Each row is a point. To make a cloud, some directions were put in groups of two or more. Within a group, all points are equally far from the middle, so they leave a hole (a ring in 2 directions, a hollow ball in 3). The other directions are filled evenly. Then the cloud was stretched, turned, moved and blurred a little. Count the holes, and give their numbers of directions, smallest first.

Cloud (19 x 3):
0:  -8 -36  43
1:  38  65  22
2: -31  25  63
3:  30  81  41
4: -15  -4  41
5: -25 -61 -10
6:  28   8 -36
7: -52 -44  24
8:  -9 -17  47
9: -10  -8  53
10:  63 -37  -7
11:   3   2   9
12: -48  38  20
13:  22  61  21
14: -38  25  34
15:  78 -56 -27
16: -33  47  10
17:  28  25 -48
18: -28 -45 -54
Holes: 0

Cloud (27 x 4):
0: -71 -39  11  29
1: -15  37  48  67
2:  19   5 -35  59
3:  31 -11  42 -16
4:  -5  41  46 -13
5: -15  44  62  21
6: -53  -3  69  10
7: -60  39  45  32
8: -82  11  12  36
9: -49 -42 -34  15
10:  19   9  13 -33
11:  -6  53 -31  26
12:   8  23 -50  26
13:   2 -48  62  11
14: -33 -17  54  72
15: -40 -65   3  29
16:  30  17  56  13
17:  27  34  35  50
18:  47 -19  32  25
19: -11 -51 -35  -2
20:  48 -17  17   8
21: -65  -9  60  28
22: -51  23   3 -28
23: -36  59  21   3
24:   1  13  67  58
25: -61  51   3  33
26: -13 -54  12  64
Holes: 1 (4)

Cloud, 56 rows:
0: -11 -63 -65 -42 -51 -29
1:   7  41 -42  -7 -30  69
2: -56  21   9 -11  53  15
3: -48 -63   8 -29  34  25
4:  51  32  -1  59 -19   3
5: -17  35 -39 -21 -65 -52
6:  -1  53   2  64  -9  31
7: -15 -64  28 -67  17 -26
8: -62 -37  14  23  22  26
9:  41 -41 -62 -51 -22  22
10: -21 -38  -1  38 -43 -62
11:  52 -43 -19  11  13 -37
12:  47 -16 -31  27  36  36
13:  32  53  16 -13 -65 -19
14: -51  18  46   1   1 -41
15: -13 -55  64 -18   5 -17
16:  38 -31 -27 -16  56  31
17: -57   2 -30  38  19  32
18:  44  18 -75 -15  -1   7
19: -31   8 -72   5   2 -45
20: -38   6 -81   7 -60   0
21: -32 -11 -49  55 -51 -33
22: -36  23 -41 -71 -21 -36
23:  41 -35  -9  49 -47  34
24:  -7 -55  54 -23  -2 -40
25:   6 -62  32 -47  42  -9
26: -33  42  43  24 -36 -31
27:  29 -60 -35  -1  37  -4
28:  24 -27  32 -87  21  15
29: -25 -70  -1 -40  24  48
30:  57   7   3  58 -15  20
31:  29   2 -35 -28  11  77
32:  23  28 -41  16  10  67
33: -15  47 -40   0 -69  39
34: -12  46  21  31  15 -47
35:  10 -55  23  54  -4  -3
36: -46 -12  46  11 -38 -50
37:   4 -68 -63 -41 -44 -28
38:  37 -18  45  -6 -72  23
39: -49   8   7  60 -57   9
40: -13 -46  61  10 -56  -9
41:  47 -15  31 -32 -77  -4
42:   5 -65 -21 -35 -10 -64
43:  35  36  14 -34 -69  32
44: -30  12 -71  25  12 -27
45: -41  26 -50 -38  25  39
46:  18 -50   1 -40  52  42
47:  28 -49  16 -48  48 -17
48: -31 -46  41  10 -69  31
49:  -1  37  14 -20  36  69
50: -36  20  11  59 -42 -35
51: -45  27 -25 -10  47  41
52:  -6 -54  26  19 -16 -59
53:  18 -55  19 -73 -25 -44
54: -35 -28   3  54 -15 -49
55: -44  34  17 -40  47  15
Holes: 2 (2, 4)

Cloud, 92 rows:
0:  44  -9   9 -61  54  10  -8  -4  41
1:  52  25 -39 -23 -32  27 -57  17  23
2: -26  68 -36  21   3  29  86 -15  35
3:  35  37 -19  73  25   1 -34  52  26
4: -55 -33  31  50 -59  -9  63  16  29
5: -38  60  18  28  39 -58   7  40  29
6: -23 -16 -60  40  45  28  23 -21  -3
7: -18  27 -50  25  -3 -86  -9 -35 -16
8:  -6 -27 -41  12  44 -62 -40 -18 -38
9: -29 -56  48  25 -56 -36  60 -18  -7
10: -41  -7 -46  32   7  19 -78  24 -31
11:  48 -17  23 -20 -74 -57   4 -33  -9
12: -39   3  32  34  62 -19 -25   3  68
13:  59   1 -12 -21 -34  -8  -9  79  52
14:  68  -3  45  22  26  -1 -21  45 -11
15: -66  11  -8  -7 -51 -31 -39  68 -23
16:  56  23  25  15 -83   9 -43  45 -20
17:  33   6  48 -37 -47   9 -21 -14  84
18:  16 -21  45 -43  44 -18 -25  33  52
19: -33  40 -58   4  45   5  48   2  -8
20:  24  68  29  -2 -31 -83  -5  13 -19
21:  32 -45  25  26 -74 -48  -7  43   5
22: -60 -23 -67  13 -25  40  24  13  17
23: -29   0  19  78  -5  -1 -58  40  31
24:   4  46 -56  50  18 -59  49  48  62
25:  -5   4 -66  -5 -63 -63   3 -17  -2
26: -57  18  28  24  63   2  30  19  14
27:  12 -12  11  75  20   5  26 -62   0
28: -57  -6   3 -42  -3  43  24   7 -11
29:  60 -23 -21 -29  63  36  30  15  35
30:  21 -50 -26  20 -41  23  29  54 -43
31:  -4  33  22 -39 -15 -56 -44 -49  -5
32:  -1 -15  69  -3   0  25  33 -11 -54
33:  16  23 -74  22 -47 -46  -1  28  58
34: -72 -33 -10  47   6 -17  57 -17 -22
35:  -7 -47 -31  -8 -43   0 -51  -9  50
36:  -5 -45  25  24 -45  53  17  47  58
37:   5   9 -47 -40 -12   2   7  88   5
38: -10 -26  15  68 -31  34 -33 -10  60
39:  10 -28 -30  72 -65 -25 -33  40  19
40:  43  28 -62 -18  22  28  56  77  34
41:  45  63 -17  12  18 -50  18 -44 -17
42:  46  35 -33  25 -55   8   4  72 -37
43: -16 -39 -36  63 -17  12 -34 -64 -22
44: -13  38 -54  10 -14 -72  24  23 -57
45: -55  45 -17  49 -68  -6 -35 -20  35
46: -14 -58 -41  11 -63   9  13   0  71
47: -21  60 -36  -9  15  -7  67 -20  -9
48: -37  18 -32  49  46 -55 -25  42 -28
49:  -7 -21 -55 -25 -79  20 -26  23 -15
50: -53 -25 -50   6 -43   9 -25 -48  26
51:  41 -28  15 -26 -31 -45  58 -21 -32
52:  64 -27   7  -3 -21 -70   2   3  23
53:  18 -20  37   3 -76  34  58   7  79
54:   2 -36  12 -51  39  -2  16   2 -41
55:  -3  63  20  23   0  -9  50 -67  -1
56:  54  21 -45  31  57  -3  24  -6 -16
57:   7  68 -19  50  34 -66  18  -8  54
58: -58   3  32  41 -37 -45  12  42  88
59: -19  11 -22 -63  -7 -17  87 -19  51
60: -47  -9  -8 -24 -15   1 -61 -56  -7
61: -13  54 -55  51 -49  46 -10  -3  25
62: -38 -21 -52  51  14 -24  40  65   0
63:  29  23 -32  60 -37  68  32  18  80
64:  46  63  32  10 -48  32 -37  13  40
65: -27  18  53  37 -41  12  66  -8 -36
66:  37 -21 -20  60  20  17  17 -35 -55
67:  31  68  12 -16 -30 -42 -58 -27   4
68:  -7  32 -47  53  -3 -11 -33 -74 -15
69:  17 -15   9 -35 -92   5 -18  42   1
70: -11 -28   4 -50 -72  26  39  -4  14
71:  26  46 -50  46 -69  31  31  32  31
72: -34   3 -59 -18 -49 -54  26  13  42
73: -64  36 -26   7 -56 -52  19  35 -29
74: -16  15  -1  87  34 -40 -18  54 -18
75: -32 -49  38  39  17  -6 -27  66 -37
76:  15  71 -18  12 -25 -82   6 -21  -3
77:  47 -39   3  29  20 -20 -41  17  58
78:   2  84 -12  23  48   8 -27  -8  66
79:  12 -19  23 -40 -28   0 -25  80  40
80:  -1 -60 -24 -17 -42 -47  47 -20  23
81:  38  21 -73  -5  13  42  70 -26  31
82: -57  51  10  36 -52  10  -4  35  87
83:  60 -25   6 -15  37  22 -10  45 -13
84: -42 -16  30  63 -33   7 -20  67  41
85:  28 -31  -1 -35  -4   8 -78  10  -4
86:  13  -1  41 -41 -38  37  59 -50  61
87:  14 -17  38 -25 -25  24  82  51  23
88:   1  41  -3  69   3  52  38  29   0
89: -26  19  27  65  44   5 -19 -40  15
90:  -4   7  44  63 -23  21 -29 -11  85
91: -45   2 -56  32   9  32 -40  51   3
Holes: 2 (4, 4)

Cloud:
0:  31 -54 -42 -20  24 -39  11  23 -38
1: -62  32 -73  74  19   5   8  21   5
2: -59  24 -37  18 -52  -2 -27 115  35
3: -38  21 -24  15 -73 -58  27  38  33
4: -16 -36 -33 -13   2 -52  71   2  58
5: -25 -39 -58   3 -37  18  54  73  36
6: -35  -3  33  -1 -45 -15  10  37  56
7: -59  32 -16  12  58  31  52  18  10
8:  -3  40 -19  39 -22  46  30  27  69
9: -30  32  35 -29  34  44  30  -8  28
10: -58 -30 -33 -31 -41  33  52  26 -24
11:   8 -40  -1 -21  24   6  22  57  67
12:  34  12 -89 -34 -11  32  40  22   1
13:   1  45  -4 -42  12 -37   7  20  36
14: -21 -10  76  -6  17  29  -3  26 -13
15:   6  18  12  15 -69 -38  -3 -19  38
16: -26 -48 -32 -18  -6 -60 -59  11  41
17: -33 -57  14 -48  12  46  -4  38 -41
18:   5   4   2  54  10  57  37 -49  16
19: -82  55 -19  25  11  29  54  10 -58
20: -25 -48  47  15  -6  -9  36 -22 -11
21: -38   5 -25  32 -62  37  41 -46  43
22:  20 -52  21  -8  43 -43 -34  73  17
23:  10  23 -19 -48   5 -17   6  42  28
24:  19 -36  12  45  16 -67  50  58  15
25: -60 -50 -26  -4  11  44 -57 -29   2
26: -96  24 -27  52  -1 -19 -14 -16  -7
27: -12  58 -11 -56 -19  13  -2 -16 -58
28: -19  24 -43 -21 -70  71  46   0  12
29: -29  18   0  36  36  37  62 -56 -32
30:  46 -38 -34  -6   0 -61  -1 -28  23
31: -51 -14  99 -19  17   2  -8 -35  36
32:  22  22  28  -6 -63  33  -6 -14  28
33:  26  22 -59  29 -41  59  92 -39   5
34:   1   2  20  65  28 -49  -5  43 -28
35: -21  78 -66  41 -42  27  11 -45 -30
36: -30 -37  31 -38  63 -25  12  59  27
37:  -8 -36  39 -28  46 -39 -20 -17 -41
38:   0  56 -49  50 -49  66 -18 -42 -18
39: -17 -32 -30  35 -70  21  39  12  23
40: -52   6  30  70 -32  48 -29  57 -21
41:  14  23 -35  23 -90  30  30   6  16
42: -17  42  16  19 -83  38  51   4 -29
43: -15  24  39  42 -45  51  42  19 -49
44:  -3 -70 -19  22 -24  12  20  33  26
45: -33 -53 -11 -55  39 -39 -30  -6  -4
46: -22 -41  15  64  56 -23   0   6   4
47: -16   3 -57  64  -6  51  34  35  64
48: -61  -7 -20 -51  42  38 -34 -31  -6
49: -21  13 -61  47  20  21   4 -29  59
50:   7  -5 -40  38 -28  20 -37 -48  56
51: -50 -39  45 -16  13   8  29  29  -9
52:   1  20 -16  34  70 -14 -33 -22  17
53:  29  83  -5  28 -28  52  22 -31 -50
54:   6 -35  48   0  -1  -9  24 -34 -69
55: -58  36 -25 -15  43  -3 -59 -27  12
56: -91 -32 -55   9 -48  22 -12  74  40
57: -27   1 -12  62 -41 -28 -38  58  -4
58: -43 -46  72  -3  81  16 -60 -15  18
59: -49 -29  -6 -17 -80  32   0 -53 -34
60: -85 -46 -41  29  24  -1  39  27  50
61: -61  73 -16  49  18  21 -28   6  18
62: -31 -28  29  60 -28  42 -15  16 -22
63: -17 -57   5  26  56 -57  67  21  24
64:  18  -8  48 -31   4  53  20  -3  16
65: -84 -38 -13   2 -45  49 -17  11 -25
66:  -9 -21  15  27 -27  59  70 -12 -23
67: -25 -53  23  36 -17  28 -46  38 -45
68: -70  -2 -76  36 -62 -16  25 -27 -45
69: -11 -39  20  32  35 -72  19  56 -39
70:  65  -4 -53 -30  39   9  20 -38 -25
71: -36  59 -52   7 -11  74 -22 -52 -11
72:  44 -48   6  -9   0 -29  64 -32 -57
73: -26   1  40  -3  48 -13  17 110  21
74:   4  56 -31  27 -41 -23 -13  27 -36
75:  15 -10  47  51  20 -28 -28  18   9
76: -15 -36  -3 -33  32 -79 -13 -27 -25
77: -25 -69 -61 -23  35   0  14  50 -16
78:   3 -12  44  -3 -13 -35 -20   0 -57
79: -67  48 -38  53 -46  55 -41  55 -30
80:  26 -42   2  -5 -25  -6  42 -52  44
81:  43  -1 -18  49  23  38 -20 -37  12
82:  -7  63  -1 -23 -24  77 -28   0  50
83:  28  16  81   9   3  30 -11 -50  -6
84: -28   3  -8 -36  46  24  19 -88 -23
85:   3  52 -46  25 -89  36 -30 -26 -41
86: -38 -15  71   0  37 -50  22  42  -7
87: -98  -5 -57  14  50  20  -9  44  29
88:  51 -38  -7  36 -28   9  60 -52 -44
89:  -8  36 -19  86 -29   7   9  -6 -56
90:  -7  26 -16  50 -73  40  32 -71  20
91: -45 -62 -23  28 -36  14  33  -3 -54
92: -77   1   7  21 -51  71 -53  38 -45
93: -24 -18  38  24  11 -56   4  50 -53
94:  30  21 -26  49  23  40 -39 -23  -2
95: -43  56  28  37 -23  66   0 -21  47
96:  -2  41 -58  62 -42  31  54 -11  41
97: -20  -9 -84  44 -72 -12   7   5   4
98:   9 -47 -20  49   5   2  72 -27 -48
Holes: 1 (6)

Cloud (87 x 9):
0:   76   -5   -7   28    6  -35    6    1   -4
1:  -36  -42    3   39  -31   48  -39    7   49
2:  -21   75  -22    3   14  -68  -42    7   30
3:  -19   10  -72   45  -13   23   64   27   38
4:  -16  -46  -18   74  -17   52   46  -17  -48
5:    3 -103    5   35   28  -23   36  -79   22
6:   33   19   28   44  -65   22  -47   25  -51
7:  -36    3   28  -23  -45  -58   31  -42   56
8:   54  -21   34  -47    3  -24   26   21  -59
9:   10  -41  -33  -73  -51   -5  -14   16  -45
10:  -27  -24   19  -27  -70   14  -27   55  -21
11:  -23   28  -24  -38  -13  -18   97   11   13
12:  -60   31   34   -8  -45   32  -31  -22  -49
13:  -54   44    5    4  -13   18  -36  -67  -12
14:   11   56  -20   -8   55  -37  -29  -30    6
15:   -6   -2   -5   26  -78  -50   36  -16  -27
16:  -13  -26   13   44  -23   68   63  -57   51
17:  -14  -24  -28  -32  -49   32  -18   75    6
18:  -34   28  -58  -17   13  -47   72  -65    8
19:   25  -39   36  -15   29   -9   -5  -34  -24
20:  -28  -25  -72   -5  -34   -2   10   33   13
21:  -91 -109    7  -30    7   40    9  -17    6
22:    0   -9   -6  -27   66  -16  -82   27   -6
23:  -56  -94   25  -71   57    4    1   31   15
24: -102   63  -31    7  -15  -30  -10  -38  -21
25:  120    8   24   13   13   17   21   14  -48
26:  -46  -59  -56   13  -24   11   13   31   -7
27:  -63   70    1   -5   47   25    1    1   10
28:  -23    8  -24   -4   -1   46   19  -24   42
29:  -13   14   10   -2  -59   39   62   -4  -68
30:   18   12   29  -19   55    7  -30   -5  -31
31:  -12    1   31  -48   37  -53  -39  -20   -9
32:   -7   38   -4   20   40   14  -31   -9   19
33:   29  -80   -4   18  -41   42  -22  -36   29
34:   40   72  -10   87  -98   57   25  -16   20
35:   34  -81   17   40  -14   -1   40    1   44
36:   -3   11   15  -14   26   -9  -14  -25   -3
37:  -37  -60  -17   14   59  -29   11   27   -6
38:   44  -74    5   62   12  -27   -9    3  -31
39:  -25  -92   32   -8  -65   14   27   -3  -60
40:  -71   29  -42   11    2   15    3    0  -71
41:  -19    1   -4  -42   20   90    2   14  -47
42:  -20  -16  -11  -25    3  -28   78  -22  -25
43:  -24   35   25   -6   45   23  -15   34    6
44:   81   19   29  -11  -33   26   -6  -25    2
45:  -37  -55    2   -8  -78   29  -13    1  -14
46:   20    0  -39   49  -13  -37   35  107  -10
47:  -46   -2  -19  -27   42  -35   86  -26   39
48:  -27  -55  -25  -41    1  -46   27   -3   40
49:  -70   88  -19   -5    0   39  -52   33    8
50:  -44   15   16   26  -12   -5   11  -19   26
51:    5    7   45   39  -30   30  -69   28  -12
52:  -22  -56  -46    7  -55   14   23    6   30
53:    7  -28   23  -14   -4  -10  -39  -56    4
54:  -10   42   32   -3  -64   87    1   13   16
55:   14   22   13   28  -77  -14   76  -39   21
56:  -12  -28  -61  -13  -19   13   64   17   65
57:   -4  -97  -23   28  -12   -2   13  -40  -21
58:  -54  -62   -3   66  -40   16   16   37  -46
59:  -22   64   -6   16  -34  -88   66  -54  -18
60:   14   50  -27   -3  -95  -22    5  -20   13
61:  -36    4    3   10  -56   25  -45  -33   48
62:  -35  -92  -35   26   65    8   14   21  -41
63:  -47   12   22   63  -35    3   34  -39  -71
64:  -10  -41    3   31   18  -67  -43   14   -5
65:   11   -1  -52   61  -62    2   -1  -17    8
66:    3   50   15   64  -51   17   27  -19  -39
67:  -10   23   66  -30    1  -29   43   -7   -4
68:  -14  -87  -16   53   27    7  -13  -73   -6
69:  -35   76  -43   14  -68  -13  -13   10  -12
70:   -9   77   23  -47   18    8  -12    2    4
71:   32   28  -71   19  -38  -64   30   47   33
72:   74   60  -72   33  -31  -60   14   28    1
73:   -3   25  -62   16  -84   29   42   57   53
74:   19  -80   39  -14  -45  -47    6   17  -57
75:   38  -32   35   -4  -15    7  -40  -18   58
76:   -4   13   25  -15   35   25  -38   -4  -41
77:  -17   58   -9   38  -55   26   -5  -32  -41
78:   18  -14   28   64  -80   13  -31   -9   74
79:  -33  -52   -2  -54   18  -13  -27   -9   10
80:  -50  -54  -26    6   22   58  -14    0   20
81:  -27  -19   -3    5  -12   26  -66   15   -5
82:    2  -21  -37   26    1  -11  106   -4  -24
83:   52  -56  -81   21  -14  -51   49   25   42
84:    9   60   16   30    9   30   16  -29   23
85:  -56    5   12  -11   67  -69   27   33  -21
86:  -39  -77  -13   45  -28   31  -28  -46   18
Holes: 0
